Rows are points. Before rounding, the points of a table are all equally far from one centre. They may lie mostly on one side of it. Where is the centre, to within rounding?

Points, 9 rows:
[[ 22 -10  17]
 [ 11  51 -14]
 [-14  10 -60]
 [  2  31  26]
 [-33  11  25]
 [-35  40 -34]
 [ 24  10 -48]
 [ 23   5  21]
 [ 32 -15  -8]]
Centre: [ -7   9 -14]

Points (11 x 6):
[[ 38  -4  14 -23  38 -19]
 [ 31  33  32  -1 -11  -7]
 [  5  36  15  -2 -14  24]
 [ -4  23  45 -14  48 -11]
 [ 27  32  32 -50  18  14]
 [ 23   9  21  19   7 -22]
 [-26   0  25 -27  20  25]
 [ 11  19  33   1  -2  34]
 [-13   7  19  19   3  14]
 [  7  27  60 -26  24   8]
 [ 28  31  31  -9 -13 -19]]
Centre: [  8  15  17 -18  16   0]

Points (15 x 8):
[[ 18   4   3  11 -21  31 -18 -31]
 [ 28 -40 -23  11  -1  10   1   6]
 [-22 -10   6   0  43   5 -36 -43]
 [-23  -8 -32  29  12  13  18 -13]
 [ 21  -9  -2  -6 -19  -7 -17   0]
 [  7 -48  -7  18 -33   5 -22 -28]
 [  5   5   9  49  37  -4  -8 -53]
 [  0 -44  17  19 -22  18 -35   9]
 [ -4  -6 -21  27  -4  18 -25 -60]
 [ 18   9  -3  30  21   0   7 -55]
 [ 14 -21 -20  53   5  38 -29 -33]
 [-45 -30  22  15  35  11   3 -26]
 [ 14 -41  -7  45  19  -1  27 -38]
 [  0 -24 -43   9  11 -16 -25 -20]
 [-21 -40 -36  16  11  12  11 -15]]
Centre: [ -1 -22   6  25  13   6 -13 -19]

Points, 17 rows:
[[ -1  -6  -1  22   2  -2  60  25 -14  11  15]
 [ 16  25 -13  21  -3 -34  39  -8 -19  50  17]
 [ 44  39  -5  34  15 -16  -2   5 -56   6 -13]
 [-35  13 -39  21   7 -39  -2   1  -4  16  -3]
 [-23   0 -27  45  -1 -26  20  -8   3  34  18]
 [ -9  12 -33  50  33 -11  21 -12 -54  15 -19]
 [  2  28 -32  17  55 -45   5  20   5  34  -4]
 [  7  -5 -36  19   2 -22  41  34 -33  19  25]
 [-13 -25 -28  10  35 -15  26  12  -3  -4  25]
 [ -5  34   7  47  -4 -29  36  23  14  11  15]
 [-15   2 -38  27  17  -3   7  44 -38  21  14]
 [ 22  35 -25  26  20 -15 -28  -8 -41  -8  26]
 [-11  39 -17  33  25 -14   9 -35 -20  41  16]
 [-32  19   1  23   3  -4   4  -2 -17   6  35]
 [ 16 -17 -27  49   3  -7  11  26 -12  45  12]
 [-18  12  -2  29   3  -8  26 -32 -32 -18   4]
 [ 25 -15 -36  54  28 -42   4  13  -3  27 -10]]
Centre: [ 13  19 -19  26  19 -10  14   5 -10   7   0]

Points, 19 rows:
[[ 20 -19  24  12 -10 -13  46  27 -10 -39 -34  -4 -17  15]
 [ 27   1  -6  17  -7 -50  26  -8   7 -14  -8  40 -36  -7]
 [ 13   4  12 -12 -12   0  49   7  -6 -41  -2 -16 -17 -17]
 [ -7   3  -3  -9   4  -6  27  20  -3 -44 -28  -3  -7  15]
 [ 23 -12  12  38 -17 -13  46   2  -8   0 -31  10 -39  15]
 [ 32  -9  22  13 -13   6  53  11   5 -22 -15  -4  -2 -20]
 [ 35 -15  34   2  -3   9  33  25 -14 -24 -14   7 -30  -8]
 [  0  28  -2  12  -3 -14  48  -7  -9 -17 -24  11  -4  -4]
 [  3 -21  12 -17  -3  -7  24 -15   7 -16  -8  24 -27  28]
 [ 24   8  -3   1  -4  -7  15   4 -20 -60 -29  -9  -4   5]
 [ 40   6 -26   4 -19 -17  45  29 -29  -5 -34  20 -19  19]
 [ 22   9  25  24   0   6  48  19 -12 -36 -20  11 -17   1]
 [  6 -27  12   5 -16  -7  59  18  11 -23  -3 -10 -15  10]
 [ 21 -20   6   4  -1 -11  42  -7 -26 -40 -23 -10 -33  -9]
 [  2   1   9 -14 -15 -15  49  13  -7 -36   1 -16 -37  20]
 [ 23   0  10  10 -39 -35  56   5 -26 -26   3  23 -21   3]
 [ -4 -13   0  21 -20 -18  47  19 -17 -10   4  -6  -4   8]
 [ 35 -16   6   0 -17  -8  52  48  -1 -20 -20  23 -23  22]
 [ 10  -1 -14 -24  -3  -5  56  10  17 -26  -2  -2 -19  26]]
Centre: [ 28   0  -4   3 -19 -14  24   8   1 -19 -13   8 -21   6]
